Each row of a before or after table is a point. One or more steps were done to the points. Then noise was added and the rows were shuffled. The steps act on how far a point lies along the listed directions, d1 being the first. Write out the steps. A step turns or swaps two directions, mirrors them in a line or flattens them onto one, adds a multiple of one to another, or multiplies one. Angles are multiples of 10 degrees, from the lower direction toward the higher: turns from -170 to 170, lines from 10 to 170 but not 90. Use the fewest steps. Two steps may share a direction if one is a turn and the other turns, adds or multiplies; they go together, in the order done. Otherwise the lowest direction goes first.
(in the rows, 128 means zero)

Directions:
(1): [164  97 125]
(2): [159 164 129]
Before:
[[155 125 124]
 [103 164 124]
 [128 185 134]
 [120 162 131]
 [100 101 116]
 [146 108 130]
 [122 202 131]
 [136 195 122]
 [144  98 114]
 [165 153 125]
 [106 160 122]]
After, 11 rows:
[[167 109 123]
 [107  91 120]
 [127  95 130]
 [ 97 155 117]
 [142 151 132]
 [132  57 123]
 [134  69 127]
 [156 134 124]
 [108  97 122]
 [139 162 118]
 [147  63 117]]
Steps: swap d1 and d2

Directions:
(1): [114 137 175 150]
(2): [118  75 135 130]
Before:
[[126 241 106 150]
 [129  90 140 147]
 [115 136 117 125]
 [114 134 145 148]
 [109 115 106 153]
 [146 151  51  84]
 [140 133  79 111]
 [131 148  62 106]
 [154 230 146 152]
 [ 94  91 160 156]
 [139 170 121 124]
 [169 153  69  90]]
After, 12 rows:
[[110 141 117 131]
 [122 131 123 135]
 [109 125 111 154]
 [109 112 121 139]
 [153 164 122 140]
 [132 144 125 127]
 [125 133 125 131]
 [136 110 128 141]
 [117 175 106 149]
 [147 142 130 122]
 [115 131 122 129]
 [119 145 125 118]]
Steps: multiply d1 by 0; multiply d2 by 0.4

Directions:
(1): [101 155  87 118 106 100]
(2): [ 98 137 176 105 103 122]
(3): [108 165 127 115 168 158]
(4): [170 164 129 118  98 148]
(5): [151 151 146 129 156  80]
Before:
[[ 90 128 100 146  91 100]
 [129 125  98 128  93 124]
 [136 105 125 135 142 129]
 [ 96 105  70 123  76 165]
 [127 117 115 148 141 102]
 [149 124 119 137 117 117]
 [111 111 145 134 141 113]
 [129  81 127 132  81 183]
 [107 131 141  97  84 117]
 [152 112 125 127 111 113]
 [122 189 136 122 207 185]
 [140 104 145 157 136 118]
 [133 101 154 137 108 137]]
After (13 x 6):
[[146 125 117 134 108 125]
 [103 156 151 130 223 198]
 [113 105 150 134 139 120]
 [115 151 126  95  89  89]
 [115 116 110 144 125 114]
 [149  93 160 159 135 140]
 [180  95 144 144 121 150]
 [142  98 134 136 143 140]
 [158 102 171 143 122 137]
 [155 115 125 124 104 120]
 [ 81 157  68 137  80  68]
 [118 144  44 127 100 103]
 [130 145  80 126  88 104]]
Steps: multiply d1 by 2; flatten d2 and d5 onto the line at 20 degrees; add -0.3 times d3 to d4

Directions:
(1): [147 103 126 166 135 155 180 130]
(2): [118  63 139 121 153 111 111 147]
Before:
[[115 145 122 102 103 112 107 122]
 [122 196 138 106 108 121 107 121]
 [103  65 143 132 165 102  97 157]
 [123  14 126 154 157 138 157 149]
 [138  64 125 145 156 138 138 161]
 [102  92 132  76 135  96  69 136]
 [148 158 132 125 143 147 144 126]
 [127  96 129 137 134 132 129 137]
 [133  81 125 138 122 126 128 136]
 [105 144 126 100 143  87 105 107]
 [118 147 129 139 118 132 111 121]
 [110 173 138  79 112  90  82 122]
 [ 94 142 122  81 135  93  58 126]
 [110 134 138 103 123 104  78 141]]
After, 14 rows:
[[119 216 103 114 106 131 108 101]
 [144 174 135 151 114 157 168 121]
 [ 86  54 131  82 143  85  56 148]
 [126 162 113 125  95 133 139 116]
 [118 178 116 119 128 107 134  96]
 [116  90 128  99 150 108  77 161]
 [124 189 126 122 103 128 108 125]
 [ 96 145 137 100 136  89  61 136]
 [141 211 124 124  97 132 146 103]
 [117 104 124 114 115 108  96 134]
 [146 125 137 134 157 147 148 135]
 [122 136 131 152 120 139 130 121]
 [112 185 119  83  99 116  85 111]
 [116 109 127 116 122 121 100 137]]
Steps: turn d1 and d2 by 70 degrees

Directions:
(1): [102 132 109  91 118 186 117 130]
(2): [127 149 149 141 155 134  76 166]
(3): [ 91 104  99 176 105 127 110 132]
(4): [156  95 143 157 143 173 152 144]
(5): [104 101 180 110  95 119 131 149]
(6): [106  93 106 105 173 108 140 154]
Before, 14 rows:
[[ 79 123  61 203  88 125 106 111]
 [103 128 123 157  95 138 104 144]
 [113 137 139 140 103 102 115 112]
 [148 155  70 150 130 132 121  87]
 [113 145 143 119 115 143 134 118]
 [117 135 136 103 119 134 125 120]
 [111 138  79 125 124 105 132 116]
 [157  92 137 177 126 169 166 127]
 [139 151  89 108 123 139 121 100]
 [115 138  88 129 116 123  93 115]
 [132  59  93 145 170 153 203 143]
 [147 122 134 118 118 159 124 123]
 [132 147  37 140 184  87 123 126]
 [122 121 121 145 110 125 111 133]]
After, 14 rows:
[[152 156  77 108 171 123 126 109]
 [174 100 153 142 170 155 168 146]
 [101 129 129 102 124 150 106 133]
 [115 112 115  94 110 132 171 120]
 [122 141  86  89 128 130 121  99]
 [134 116 119 113 119 117 149 122]
 [ 95 129 134 102 140 149 129 140]
 [122 121 142 118 136  72 137 116]
 [150 141  95  61 142 105 202  81]
 [203 161 172 156 133 191 151 123]
 [142 169 108 104 122 118 128 109]
 [119 148  85  92 146 159  97 128]
 [116 106 112 109 134 165 114 148]
 [182 200  76 164 127 100 123  79]]
Steps: multiply d1 by 2; turn d2 and d3 by 120 degrees; multiply d6 by -1

Directions:
(1): [ 99 137 154 102 135  87 102 101  92]
(2): [135 165 109 150 118 160 104  76 121]
(3): [142 169 187 133 130 138 162 129 130]
(4): [145  97 153 170 140 145 106 141  84]
Before, 10 rows:
[[104 108  62 107 133 118 119 128 129]
 [121 146 117 105 122 131 127 117 130]
 [148 106 113 163 143 152 129 144 134]
 [131 170  97 134 119 157 124 109 141]
 [121  77 111 137 148 107  69 120  69]
 [154  84 136 169 144 168  86 116  75]
 [ 81 123  89  92 139  71  79  82  98]
 [119  93  98 144 138 138 106 148 136]
 [150 150 147 163 130 159 140 135 126]
 [159 112 121 169 125 154  92 144 110]]
After:
[[117 151 115 106 122 135 123 114 133]
 [133 185  89 143 116 169 111  89 140]
 [118  90  99 141 140 136 110 153 137]
 [ 80 127  87  93 137  76  75  76  95]
 [146 107 115 165 144 152 129 144 133]
 [158  92 130 173 143 174  81 105  77]
 [106 108  61 107 134 118 120 130 128]
 [151 154 146 166 128 164 135 129 125]
 [161 119 117 173 125 158  88 136 107]
 [120  80 113 137 151 107  69 116  67]]
Steps: multiply d2 by 1.6

Directions:
(1): [160 103 109 105  82 157 124 106 165 143 103]
(2): [165 145 181 124 152 164 141 128 113 164 118]
(3): [106 106 135 121 175 132  73 124 150 134  91]
(4): [ 86 132 123  97 152 166 164 106 157 124 155]
Before (11 x 11):
[[148 127 126 135 116 154 164 120 134 137 112]
 [110 132 163 123 169 136 123 133 126 138 118]
 [112 118 115 129  87 127 154 111 138 146 131]
 [108  98 146 154 198 122  48 154 145 149  63]
 [117 120 135 121 161 144 125 111 138 128 126]
 [163 130 167 144 132 115 115 141  93 128 130]
 [168 131 168 121 118 125 148 138 102 125 126]
 [149 160 155 158 127 139 136 151  96 119 128]
 [ 57 110  37 133  93  60 146 118 148  45 175]
 [159 108 113 155  68  62 119 137 112 114 109]
 [126 133 154 126 173 149 116 122 115 135 132]]
After, 11 rows:
[[150 133 151 133 130 140 144 128 111 138 132]
 [ 90 124 136 111 163 143 124 113 136 110 154]
 [152 118  80 190  57  11 102 154  85  76 133]
 [ 79  96  78 118 107  89 136 109 164  95 143]
 [105 109 151  95 156 136 113 120 146 119 117]
 [136 107 122 138 137 142 128 124 146 136  90]
 [ 90 138 134 133 174 155 116 134 141 108 127]
 [121 108 122 138  99 110 106 127 140 157 104]
 [113 161 134 129 121 165 239 137 122 141 191]
 [142 144 154 126 158 153 144 122 112 131 145]
 [130 146 166 117 145 134 151 135 109 142 140]]
Steps: turn d2 and d3 by 150 degrees; turn d2 and d4 by -140 degrees
